Each point is reached from the start by the listed moves, each made once or not at all, plus a little noise. Is the number of moves made odd or even? Then give how often each move was made.
In the rows, 128 means zero.

Moves:
(1): [155 131 116 153]
(2): [116 180 173 118]
(3): [163 107 125 112]
Start: [144 132 130 122]
Points:
[194 167 163 122] -> odd (1, 1, 1)
[207 118 115 130] -> even (1, 0, 1)
[160 189 165 136] -> even (1, 1, 0)

Moves:
(1): [165 137  91 187 127 131 127  60 127]
(2): [138 134 118 111 142 161 131 125 116]
(3): [125 133 143 121 125 147 143  98 165]
(4): [ 63 144  98 103 138 137 142 109 110]
(5): [113 101 117 133 163 141 156 143 141]
(6): [116 152 131 137 115 141 143 165 122]
(7): [136  78 110 118  76 124 145 141 133]
(8): [162 153 141 122 129  61 160 111 146]
(9): [112 134 103 125 116 117  93 149 166]
Start: [134 147 138 128 124 121 115 132 136]
Points:
[ 92 107  86  93 114  70 206 125 150] -> even (0, 0, 0, 1, 1, 0, 1, 1, 0)
[108 164  96  77  85 105 201 147 123] -> odd (0, 1, 0, 1, 0, 1, 1, 1, 0)
[ 99 191  75 172 122 146 146  89 107] -> odd (1, 0, 0, 1, 0, 1, 0, 0, 0)
[182 166  64 165 156  89 140  77 192] -> odd (1, 1, 0, 0, 1, 0, 0, 1, 1)
[146 151  82 141  80  77 192   8 177] -> odd (1, 0, 1, 1, 0, 0, 1, 1, 0)

Moves:
(1): [129 125 146 124 123 139 107 116 109 119 127 109 135 132 132 122 144 116
 120 144]
(2): [121 125 144 107 138 143 128 123 123 130 132 127 131 125 135 128 114 120
 130 117]
(3): [144 128 100 109  98 123 130 127 145 144 139 114 131 103 104 150 107 118
 131 122]
(4): [138 141 162 125 123 132 136 135 165 138 128 111 143 119 108 138 127 161
 107 107]
(5): [107 112 109 156 135 120 132 116 127 131 144 148 143 110 111 137 157 109
 114 132]
(6): [120 117 133 131 118 128 122 150 102 131 116 143 112 114 112 128 155 135
 141 117]
(7): [133 104 119 129 115 129 127 120 118  99 134 141 137 143 110 127 117 130
 148 116]
(8): [151 131 112 122 143  95 128 139  98 124 127 128 141 111 157 139 122 140
 128 154]
(9): [142 132 145 135 135 121 154 142 130  89 150  85  96 119 119 159 117 147
 131 132]
(10): [137 129 121 132 120 133 144 131 125 131 130 134 120 115 102 110 118 104
 122 158]
(11): [114 124 130 149 124 138 132 142 111 160 150 130 125 134 152 126 110 116
 128 113]
(12): [131 125 162 120 126 119 103 121 139 121 138 145 128 113 133 147 132 105
 130 131]
(13): [121 130 108 103 121 141 121 142 145 119 150 128 115 134 136 150 128 138
 106 122]
(14): [127 130 123 116 124 130 151 130 111 124 125 113 151 135 139 141 139 125
 111 124]
(15): [134 138 101 129 138 147 122 129 144 154 131 124 155 154 112 132  94 119
 147 143]
(16): [125  98 129 124 129 154 140 103 131 131 120 113 102 118 153 123 139 131
 145 130]
(17): [105 143 147 100 104 138 149 146 127 132 145 129 137 138  96 106 123 116
 132 129]
(18): [123 125 135 110 109 118 125 128 110 133 113 140 113 118 126 144 123 147
 135 119]
Start: [119 123 134 107 130 128 134 113 126 111 141 136 140 141 153 136 120 124
 117 131]
Points:
[122  55 104  60  41 190 101 112  96 144 180 150 104 111 119 185  81  76
 160 138] -> odd (1, 0, 1, 0, 0, 1, 1, 0, 0, 1, 1, 1, 1, 0, 1, 1, 0, 1)
[ 90  92 176  94  68 132 173 177  59  88 182 136  87 140  94 164  99 146
 163  91] -> even (0, 0, 0, 0, 0, 1, 1, 0, 1, 0, 1, 0, 0, 0, 0, 0, 1, 1)
[ 86  82 194  93  97 211 147  88 135 150 214 140 185 136  88 123  88  41
 130 143] -> odd (1, 1, 0, 1, 1, 0, 1, 0, 0, 1, 1, 1, 0, 0, 1, 1, 1, 0)
[133 150 131   7  81 172 182 151 160 103 231  84 154 125  74 206  43  69
 103 156] -> odd (0, 1, 1, 0, 0, 0, 0, 0, 1, 1, 0, 1, 1, 1, 1, 0, 1, 0)
[110 121 145 104 120 133 179 158 138  80 187  92 131  99 111 221 172 171
  54 101] -> even (0, 0, 0, 1, 1, 1, 0, 0, 1, 0, 0, 0, 1, 1, 0, 0, 0, 0)
[133  65 152  88 128 131 170 114  56  83 171 105  90 113 211 187  66 158
 161 112] -> odd (0, 1, 0, 0, 0, 0, 1, 1, 1, 0, 1, 0, 0, 0, 0, 1, 0, 1)
[111 112 123 102 102 164 197 122  96  64 201  96 191 161  49 147 107  67
 118 186] -> even (1, 0, 0, 0, 1, 0, 1, 0, 1, 1, 0, 0, 0, 1, 1, 0, 1, 0)

Moves:
(1): [129  98 110 124 116 105 117 118 116 137 121 124 129 129 149 120 122 141
 132 115 108 140 117 120 112 129 127]
(2): [130 137 129 124 127 143 117 123 145 123 126 143 143 128 129 127 133 125
 108 127 128 150 122 147 128 137 115]
(3): [129 110 108 120 134 136 142 130 126 147 135 116 130 132 118 126 122 134
 127 136 130 132 119 125 128 128 124]
(4): [128 119 132 134 130 129 128 119 124 137 129 132 121 131 133 131 122 139
 128 141 132 120 137 115 117 122 122]
(5): [129 135 138 132 130 122 136 124 119 140 124 116 117 130 150 136  99 128
 116 115 117 128 116 129 146 111 112]
(6): [135 124 127 137 128 135 144 134 123 123 122 125 135 131 125 122 139 135
 130 134 134 119 111 116 146 120 126]
(7): [105 142 143 126 122 131 134 126 141 115 121 129 139 118 119 135 124 130
 133 125 116 142 143 126 120 121 126]
(8): [120 139 132 127 131 119 138 119 137 126 132 125 125 142 128 126 140 141
 127 123 122 124 113 115 137 123 121]
(9): [131 124 125 135 130 132 131 117 131 131 132 115 134 125 131 130 133 139
 107 120 124 134 129 138 135 128 129]
(10): [132 141 125 113 115 145 124 128 123 131 135 139 125 137 129 134 125 123
 135 132 128 132 124 138 126 141 126]
(11): [130 137 131 115 122 125 127 132 130 139 128 125 137 122 115 121 136 124
 129 117 134 118 130 125 141 124 117]
(12): [127 122 122 122 127 122  99 145 122 104 128 116 126 112 137 145 113 133
 136 127 127 137 126 112 127 132 141]
(13): [127 136 144 136 128 120 121 142 123 114 132 116 124 119 134 117 109 132
 137 123 135 122 131 121 122 121 126]
(14): [135 142 144 121 128 135 111 140 113 140 137 123 132 121 111 124 131 140
 119 105  97 121 117 119 139 124 134]
(15): [112 133 137 128 132 138 120 123 132 116 130 126 136 132 131 123 113 122
 121 118 124 145 135 131 137 125 124]
(16): [124 127 125 142 124 136 123 121 146 123 126 122 135 120 128 127 130 132
 124 119 116 136 135 123 130 132 126]
(17): [121 119 119 134 130 125 125 115 119 119 114 126 132 114 113 124 129 128
 139 130 117 123 116 119 116 116 138]
(18): [119 119 134 144 137 129 138 116 121 121 121 126 123 113 124 126 135 138
 122 126 115 122 123 128 126 132 114]
(19): [130 132 130 131 125 126 126 122 128 126 124 127 122 111 126 124 118 125
 129 130 132 141 128 130 132 130 129]
(20): [124 146 137 137 123 108 146 135 112 123 135 122 127 143 120 144 122 128
 104 107 148 138 143 116 127 113 113]
(21): [114 130 142 126 133 127 125 125 118 129 120 113 113 139 113 122 152 130
 133 107 141 119 113 132 128 107 133]
(22): [106 138 123 142 123 127 136 135 123 121 126 126 117 136 119 124 134 140
 133 141 138 126 146 130 115 113 129]
(23): [129 117 122 124 119 111 130 125 118 113 126 120 124 121 149 136 125 108
 113 143 116 143 124 112 132 126 119]
(24): [ 99 130 137 150 130 122 119 116 138 141 130 138 138 115 131 124 124 124
 143 129 124 128 123 131 114 130 128]
Start: [119 132 130 111 130 155 128 116 132 144 125 125 127 143 128 135 134 133
 122 129 132 112 126 138 113 119 119]
Points:
[ 84 161 184 107  91 128  84 105  66 101 105  56 140 103 138 148  72 160
  68  42  87 178  86  81 141  40  74] -> even (1, 1, 0, 1, 1, 1, 1, 0, 1, 1, 1, 1, 1, 1, 1, 0, 1, 0, 1, 1, 1, 0, 1, 0)
[113 120 120 113 131 158 147  93  95 150 110  89 112 110 118 143 102 173
 133 134 114  98  63  83 147  89  82] -> odd (0, 0, 1, 1, 1, 1, 0, 1, 0, 1, 1, 1, 0, 0, 0, 0, 1, 1, 1, 0, 0, 0, 0, 0)
[ 76 129 134 137 111 122 128 122 107 128 126  71 128 139 158 163  58 194
  75  98 129 173 148 110  83  65  75] -> odd (1, 1, 1, 1, 1, 0, 1, 0, 1, 0, 0, 1, 1, 0, 0, 0, 0, 0, 0, 1, 0, 1, 0, 0)
[  7 131 150 184 126 118 157  40 124 152  90  90 120 125 108 133 120 196
 101  80  96 159 101 106  71  41  57] -> odd (1, 1, 1, 1, 1, 0, 1, 1, 0, 0, 0, 0, 0, 0, 0, 1, 1, 1, 1, 1, 1, 1, 0, 1)

Moves:
(1): [117 133 119 129 126 125 125 126 130 134 134 118 127 116 142 119 139 123
 132 139 127 139 126 141 128]
(2): [118 127  98 135 142 118 120 140 142 128 129 132 132 129 110 127 108 107
 144 134 139 126 162 124 138]
(3): [113 126 124 114 131 110 136 137 130 130 133 127 126 134 132 133 137 148
 130 121 126 137 120 125 130]
(4): [114 141 136 136 150 122 122 137 126 127 110 122 140 114 122 130 150 110
 122 124 124 130 141 134 128]
(5): [132 140 116 129 122 113 124 119 126 120 116 112 124 101 112 120 123 114
 126 128 134 110 123 130 134]
(6): [120 111 145 126 130 114 123 134 124 127 119 128 147 155 136 129 147 133
 135 127 118 129 131 125 113]
(7): [152 126 100 139 133 136 117 138 168 127 168 114 120 132 149 123 127 122
 121 134 123 121 110 125 123]
(8): [146 112 132 123 150 111 153 125 138 131 145 109 139 142 125 130 119 135
 137 119 157 126 131 125 149]
(9): [120 121 121 126 132 147 152 123 128 140 130 119 137 128 161 119 122 128
 158 134 128 111 119 141 125]
(10): [144 124 107 113 120 116 148 122 126 108 128 112 123 135 143 130 129 127
 119 145 140 133 127  95 126]
(11): [139 115 120 135 121 127 131 128 122 127 139 127 143 118 124 130 147 139
 126 139 102 119 115 121 142]
(12): [119 129 149 127 134 133 136 116 136 130 115 124 111 127 118 128 113 132
 127 142 148 129 108 107 118]
(13): [111 144 124 138 122 126 141 157 117 109 121 125 127 122 114 130 153 123
 121 152 149 131 136 114 142]
(14): [134 129 121 116 133 131 132 136 148 128 114 129 102 141 138 112 119 112
 141 140 117 131 124 147 119]
(15): [142 138 115 139 120 141 133 132 120 134 128 126 117 114 129 125 129 139
 142 122 123 134 143 118 114]
(16): [128 130 132 139 136 122 132 145 131 117 121 125 132 119 132 137 129 133
 126 138 131 112 121 134 124]
(17): [137 131 143 113 119 112 119 144 141 111 142 127 126 121 135  71 146 152
 118 121 145 132 149 123 116]
(18): [142 128 125 130 132 128 125 119 135 137 116 131 135 135 130 135 130 139
 133 133 134 126 118 114 137]
(19): [114 162 133  96 133 132 130 105 101 134 136 129 114 143 117 118 119 121
 120 130  91 119 138 121 137]
(20): [134 120 122 126 128 123 128 134 141 142 112 136 114 148 115 127 129 118
 113 137 132 135 139 130 117]
(21): [120 130 130 136 132 117 126 121 124 127 115 130 127 132 136 127 127 124
 123 122 125 132 129 132 130]
(22): [127 145 125 127 137 149 125 119 133 122 134 109 126 138 141 133 125 132
 129 121 118 115 143 136 148]
(23): [127 133 107 138 138 129 125 113 124 128 126 126 145 129 114 131 127 132
 124 116 122 134 118 136 123]
(24): [128 121 140 119 142 111 117 101 127 126 127 147 105 111 124 148 121 116
 147 122 136 109 146 118 123]
Start: [120 139 143 116 106 117 119 136 171 134 134 120 131 140 152 117 142 135
 126 118 132 116 125 122 122]
Points:
[127 166  97  72 113  51 149 175 213  82 132  68  93 173 137  41 195 154
  87 192 116  97  93  62  96] -> even (0, 0, 1, 0, 1, 1, 1, 0, 0, 1, 1, 1, 1, 1, 0, 1, 1, 0, 1, 1, 0, 0, 1, 0)
[100 196 136  57 128  99 167 134 176 120  94 102  38 129 176  40 174  97
 147 189 156 114 186  76  80] -> even (1, 0, 0, 1, 0, 0, 0, 0, 1, 1, 0, 1, 1, 1, 1, 0, 1, 0, 1, 1, 0, 0, 0, 1)
[119 149 147  79 140  52 131 166 207 107 133  85 120 183 176  67 205 156
  70 161 103 109 117  57  94] -> even (0, 0, 1, 1, 0, 1, 1, 0, 0, 1, 1, 1, 0, 0, 0, 1, 1, 0, 1, 1, 1, 0, 0, 0)
[138 111 130 122 122  72 118 173 240 124 157 106 145 169 158  72 190 189
  95 140 127 113  83  93  72] -> odd (0, 0, 1, 0, 0, 1, 1, 0, 0, 0, 1, 1, 0, 0, 0, 1, 1, 0, 0, 1, 0, 0, 1, 0)
[124 181 165  84 161  70 130 120 167 122 118 103 117 154 129  92 200 141
 104 128 137  79 202  83 183] -> odd (0, 0, 0, 1, 0, 0, 0, 1, 0, 0, 1, 0, 1, 0, 0, 0, 1, 1, 1, 1, 1, 1, 0, 1)
[144 201 129  72 114 107 124  79 162 102 115  65 123 159 146  57 147 179
 122 126 127  99 144  44 108] -> even (0, 0, 0, 0, 1, 1, 0, 0, 0, 1, 0, 1, 0, 0, 1, 0, 1, 1, 1, 0, 0, 1, 1, 0)
[156 154  55 126 134  51 139 141 188 101 154  51 163  81 127  53 177 132
 133 122 163 117 180  89 139] -> even (1, 1, 0, 1, 1, 0, 0, 1, 0, 1, 1, 0, 0, 0, 1, 0, 1, 0, 0, 0, 0, 0, 1, 0)
[115 139  69  89 152  67 131 182 243  92 161  69 123 145 237  66 221 124
 180 179 136  85 170  83 140] -> odd (1, 1, 1, 1, 0, 1, 1, 0, 1, 1, 1, 0, 1, 1, 0, 0, 1, 1, 0, 0, 0, 1, 0, 1)
[ 91 166 128  70 172  22 138 117 198 107 110  91  93 185  93  65 156 125
 144 137 143  80 186  86 158] -> even (0, 1, 1, 0, 1, 1, 0, 1, 0, 0, 1, 1, 1, 1, 0, 0, 1, 0, 1, 1, 1, 1, 1, 1)
[107 189  85  97 173 103 105 101 190 146 143  80 121 139 179 120 146 106
 193 111  88  47 180  97 134] -> even (0, 1, 1, 1, 1, 1, 1, 0, 1, 0, 0, 0, 0, 0, 1, 0, 0, 1, 1, 0, 0, 1, 0, 1)
[142 170  73 139 142  36 149 184 207  66 165   7 176 115 185  68 249 172
 107 133 149 100 143  85 148] -> even (1, 0, 1, 1, 1, 1, 1, 1, 0, 1, 1, 0, 1, 0, 1, 1, 1, 0, 0, 0, 1, 1, 1, 0)
